Rows are points. Examples show where two turns around zero, p and q, send a point. Write where each new point lands after one turn and then the other. Backwards means that the second turn is done in reverse. Each puzzle has new turns, and all numbers are rounded.

Turn p:
[32 33] -> [-26  38]
[-21 -40] -> [ 35 -28]
[-11   7] -> [-9 -9]
Turn q:
[37 -1] -> [33 17]
[-14 -33] -> [  4 -36]
[-23  34] -> [-37  18]
Where do these land?
q, then p: [-21 -48] -> [52 -5]
p, then q backwards: [19 16] -> [ 0 25]
q, then p backwards: [ 1 31] -> [24 19]

Turn p:
[ 8 15 24] -> [-10  18  21]
[  7 -21  17] -> [  0 -17  22]
[ 21  37 -26] -> [ 24  39 -19]
[-35 -31 -15] -> [-14 -41 -23]
Turn q:
[-20 -18  -9] -> [-11 -17 -20]
[ 22 -16  -8] -> [ 25 -13   1]
[-26  13  33] -> [-40   5  18]
[17 -5 21] -> [ 6 -8 26]
[ -6 -22 -47] -> [ 19 -13 -47]
[12 48 10] -> [ 0 46 21]
Where do these land?
q, then p: [-19 -29 -20] -> [ 19 -28 -21]
p, then q: [ 23   7 -12] -> [19 13 13]
q, then p: [-36  36  26] -> [-51  14 -23]
p, then q backwards: [27 13 23] -> [21 25 19]
q, then p: [  5 -27 -17] -> [ 26 -19   0]

Turn p:
[-2 13  2 -5 18 -7] -> [ -5 -10  12 -17  -3   0]
[-23   4   9  -2 -21   6] -> [  4   0 -15   5  -5 -28]
[18  9 12  8 13  2] -> [ 11  10  11 -17  -1  12]
[-8 -8  8  9  3  1] -> [  1   4  -5   1 -16   0]
[-18  -8   6  -8 -13  20] -> [  6  -6 -29   4  -3 -12]
[ 13  -8 -25  10  -6   3] -> [-15  13  -3  13  14  15]
[ 20  -3 -12 -12   6 -25] -> [ -3 -12  27  11  12  14]
Turn q:
[11  1 14  9  1 -1] -> [  7  -1 -11  -7  -4  13]
[ 21   2 -12   6  10 -12] -> [ 10 -22 -14   0   8  -5]
[  5  -8 -16   7 -25  -5] -> [-21 -22   5   3  -9   2]
[  0 -19   4  -6  -3   7] -> [-8  1 11 -9 10  9]
[-48   7   1   0   7  12] -> [  9  31  31  16 -14 -10]
[11  9 -1  0  2 10] -> [  0   1 -12  10   6   5]
[  0   8  10 -15   7 -11] -> [  4  11 -10 -12   2 -13]
Where do these land?
q, then p: [-4  2  8 -2 -7 -8] -> [  1  -5   0   5   7 -10]
p, then q: [ 16  13  18 -11  18   9] -> [-11   8 -13 -10  29   2]
q, then p: [  0   6   8   8  13 -12] -> [ 6  1  8  7 17  8]
p, then q: [ 16 -11  -6 -11  -5  -3] -> [13 -2  1  6  8 17]
q, then p: [  9  11 -13   2   3  -5] -> [-10   6   5  12  -4   9]
p, then q: [ 10 -10   0   7  26  18] -> [-20  13   2  20  16   4]
p, then q: [ -4  -9  -1  -7 -18  -3] -> [ 11 -17   2   1  -6   4]
p, then q: [-30  -7  -9  27 -32   9] -> [  6 -20   1  19 -37 -27]
q, then p backwards: [-11   4  -3 -13   1  -5] -> [-6 12  1  7 -9 -5]
